Rows are points. Examples show where two turns around zero, p and q, send a point. Where does a point land after both, in the order given? Backwards means that the second turn is done in reverse. Each puzzle has new turns, and all numbers are rounded.

Turn p:
[-1.2  4.5 -1.1] => [-1.3  0.9 -4.5]
[ 1.0  2.3 -2.9] => [ 1.1  2.7 -2.5]
[ 1.3 -3.6  3.0] => [-0.8 -1.1  4.7]
[-1.1 -3.2  1.0] => [ 1.0 -2.4  2.4]
Turn q:
[-4.1 -0.7  0.4] => [-3.7 -1.3 -1.3]
[-2.3 -1.7 -0.7] => [-2.0 -2.2  0.0]
[-2.8 -2.3  0.5] => [-3.2 -1.7  0.6]
[ 2.3  5.3 -0.6] => [ 3.7  3.0 -3.3]
[ 4.2  1.0 -1.5] => [4.5 0.6 0.8]
[ 2.8 -1.6  1.9] => [0.8 1.5 3.3]
Where do these land?
q, then p backwards: [-0.9  1.8  3.4] => [2.9 2.7 0.2]
q, then p backwards: [-0.1  1.7 -3.8] => [-3.4  0.2 -2.4]
p, then q: [-0.2  1.9 -1.6] => [ 1.7 -1.1 -1.4]
p, then q: [ 2.6 -4.1  4.3] => [-4.8  4.0  1.7]
q, then p: [-1.4 -1.3 -2.3] => [ 2.0 -1.1  2.0]

Turn p:
[-2.5 -1.3 -1.9 -1.8  0.4 -0.4] => [ 1.4 -1.3 -0.9  0.8 -2.4 -2.0]
[-1.5  4.3 -1.0  4.0 -2.7  1.4] => [ 1.7  0.7 -3.6  2.5  4.3  2.4]
[-1.9  1.4  3.6 -1.5  6.3 -0.9] => [-5.5 -5.2 -0.5 -1.5 -0.3 -1.3]
[ 4.9 -0.6 -2.7 -4.7 -1.6  2.6] => [ 2.0  4.9  0.1 -5.1 -1.2 -2.6]
[ 1.8 -2.2  0.7  0.1 -4.8  0.9] => [ 1.4  4.6  2.5  1.6  0.4 -0.3]
[-0.4 -0.4  1.1  0.1  2.0 -3.7] => [-0.5 -3.6  2.4 -0.2 -0.3  0.4]
[-0.4 -1.1  0.1  3.8  0.3  0.1] => [-0.5  0.0 -0.1  2.0 -0.6  3.4]
Turn q:
[ 3.7  1.2 -1.1  3.8 -1.8 -3.2] => [ 3.1 -2.4  5.3 -0.1 -0.4 -0.4]
[ 3.6  1.5 -2.6  4.9 -1.8 -0.4] => [ 5.1 -2.7  3.4  1.7 -0.4 -1.3]
[ 1.0 -0.3  2.4  0.0  4.2  3.6] => [-0.1  2.5 -2.4  2.1 -4.3  1.6]
[-2.5 -4.3 -2.1 -4.0  1.2 -0.2] => [-4.4 -0.4 -2.5  1.7  3.5  2.5]
[-1.6 -1.8  3.8 -2.5 -2.0  3.5] => [-4.0  1.9 -2.7  0.5 -1.3 -3.8]
[-1.4 -2.6  0.2 -2.7  2.4 -0.1] => [-3.2  1.1 -1.6  0.8  0.7  2.5]
[-2.1  3.5 -0.8 -1.7 -1.6  0.6] => [ 1.1 -0.7 -2.6 -3.4  1.1 -1.4]
[-4.9  1.5  0.7  0.9  0.9 -0.5] => [ 1.1  3.9 -1.3 -2.1  2.4  0.1]
[ 4.1  1.3 -0.5  1.4 -1.7 -3.3] => [ 1.3 -3.2  4.5 -1.1 -1.1  0.0]
Where do these land?
p, then q: [-2.2  1.1  1.0 -1.6 -0.1 -1.1] => [-0.7  0.8  2.2  0.8  1.2  1.6]
p, then q: [-1.6 -1.9 -1.5 -2.7 -1.7  2.6] => [ 1.9 -2.3  2.8 -2.6  1.3 -0.5]
p, then q: [ 0.5 -3.7  0.5  2.8  5.0 -0.1] => [-1.5  1.0 -2.7  1.4  2.1 -5.5]
p, then q backwards: [-6.8  3.0 -5.0  2.0  0.3  1.3] => [ 0.4  1.1 -5.5 -1.1  1.2  7.2]
p, then q: [-1.9 -3.3  0.0  1.8 -2.7  2.1] => [ 4.4  0.3  1.5 -0.5 -0.2 -2.6]
p, then q backwards: [ 3.0 -0.1  0.2 -0.3 -1.3 -3.2] => [ 0.2  1.1 -0.4  2.2 -0.5 -3.8]
q, then p backwards: [ 3.7  0.2 -0.1 -3.2 -0.9 -2.6] => [ 0.4 -0.8  1.4  0.1  4.6 -2.7]
q, then p: [ 2.5  1.2  1.7 -2.5  1.2  3.0] => [ 4.1  2.1  0.0  2.3 -0.2 -0.9]
p, then q backwards: [ 2.9  3.6  3.1  3.7  0.3 -2.0] => [-2.0 -2.1 -3.3 -1.5  0.8 -5.2]

Turn p:
[-8.7  0.0  1.8  2.3 -0.3  3.1 -3.2 -1.3] => [-0.4  3.9  6.8 -5.4  0.1  3.5  1.6  0.4]
[-1.5  0.0  0.9  0.0  3.4 -3.0  1.9 -4.0] => [ 2.2  0.9  1.3  3.5  0.0  4.1 -2.3  1.3]
[ 1.8  0.1  3.0  0.9  0.2 -1.8 -0.4  1.6] => [-0.9 -3.1 -1.4  0.4 -0.5  1.8  1.7  0.2]
[ 2.4 -2.1 -2.8  2.4 -0.8 -1.9  1.6  0.7] => [ 3.0  0.5 -3.2  1.6 -0.2 -1.2  1.7 -2.1]
[-2.8 -0.7 -5.1 -1.9 -0.4 -1.2 -5.8 -1.6] => [-0.8  3.5  3.5 -0.2 -4.4 -1.5 -2.1 -4.9]
[ 1.6 -1.8  1.4 -5.2 -1.2 -1.7  0.9  2.8] => [-1.1 -2.5 -4.0 -1.6 -3.2 -0.7 -3.0  1.5]
[ 0.0 -0.5  1.8  2.0  1.8  4.3  0.1  2.1] => [ 1.1 -2.4  2.3 -2.2  2.0 -1.5  2.5  2.0]
[ 3.9  0.8  2.2 -1.2 -1.6  1.3  2.4 -1.4] => [-1.3 -2.2 -2.9  0.5  3.9 -0.4 -1.8  0.7]
[ 3.1  4.1 -3.2  0.7 -1.1  0.8  2.6  1.1] => [-1.8  1.6 -2.4  3.3  2.1 -4.0  1.7  1.0]
Turn q:
[-0.8  2.7  4.4 -0.5 -0.1  1.9 -2.5 -0.5] => [ 0.7  0.6 -4.0  0.7 -3.0  1.6  2.2 -2.0]
[ 2.8  1.0  0.4  1.5 -5.4 -2.9  6.4  0.0] => [ 0.4  3.7 -0.9 -6.3  4.3 -3.2  0.6  2.6]
[ 2.3 -3.3  0.4  0.4  3.9 -4.9 -2.9  0.3] => [-0.1 -1.3  1.8  4.5  5.3  2.9  1.6 -0.4]
[-2.0 -0.4 -0.2 -1.2  2.7  2.7  0.4 -1.8] => [-0.2 -2.4 -0.3  2.1 -3.1 -1.2 -0.1  1.5]
[-5.7  3.4 -2.0 -1.0  1.9  2.9  2.1  2.0] => [ 1.6 -4.3 -0.5 -1.2 -4.1 -4.0 -2.8 -2.4]
[ 1.7 -2.9  3.0 -0.9 -2.4  1.1 -2.5  1.1] => [ 0.2  5.0  0.5  2.2 -0.8  1.4  1.6 -0.8]
[ 1.0  1.7 -1.2 -1.3  1.8  3.6 -1.0  1.2] => [ 2.0 -1.6  1.6 -0.5 -3.7  1.6  0.2 -0.1]
[ 2.6 -3.3 -0.5  4.7 -3.1 -1.7 -0.6 -1.1] => [-4.9  3.2  2.0 -1.3  3.2  1.1  1.3  0.6]
[-1.8  1.1 -4.3 -1.6  0.6 -2.7  0.7 -1.3] => [ 0.2 -2.8 -0.2 -0.3  1.9 -0.3 -4.7  1.3]
Where do these land?
q, then p: [ 1.7 -1.6 -0.3  0.0  2.6 -0.7 -2.5 -2.4] => [ 2.3 -0.4  1.4 -2.3  1.5 -0.7  2.8  1.3]
p, then q: [-1.1  0.2 -2.4  1.3  3.6 -0.6  0.9 -3.2] => [-1.0 -0.1 -0.8 -2.1  0.2  2.2  4.5 -1.1]
q, then p: [-0.5 -1.1 -1.5 -0.5 -2.5 -2.7  1.0  3.1] => [-1.9 -2.2  2.3  3.0 -0.8  1.6 -1.2 -0.4]
p, then q: [ 2.1 -0.7  2.0  1.9  0.9  5.8  1.3  2.2] => [ 3.5 -1.0  2.3  3.8  3.6 -2.0  1.6  1.1]
p, then q: [-1.2  3.9  0.1 -0.2 -4.4  2.9 -1.1  7.1] => [ 3.8 -0.8 -2.1  0.0  2.4 -6.4 -5.4 -0.8]
p, then q: [-8.0 -1.5  0.0  2.0  2.3 -2.2 -0.6 -0.9] => [ 3.5  3.6 -2.4 -4.2 -4.6  0.8  3.4  0.1]
q, then p backwards: [ 1.6 -0.7  0.0 -0.8 -4.1 -0.2 -0.7 -3.2] => [-3.1  1.9  0.4 -1.8 -2.2 -0.9  2.9 -0.7]
p, then q: [ 1.8 -1.2 -0.8 -5.5  2.2 -2.5  2.1 -1.4] => [-3.0  2.1  2.4  0.0  0.5  4.5 -1.4 -3.4]
p, then q: [ 3.5  2.7  3.0  1.9 -0.6  0.3 -0.3 -1.2] => [-2.4 -3.0  1.8  2.5 -0.7 -3.0  1.0  0.3]
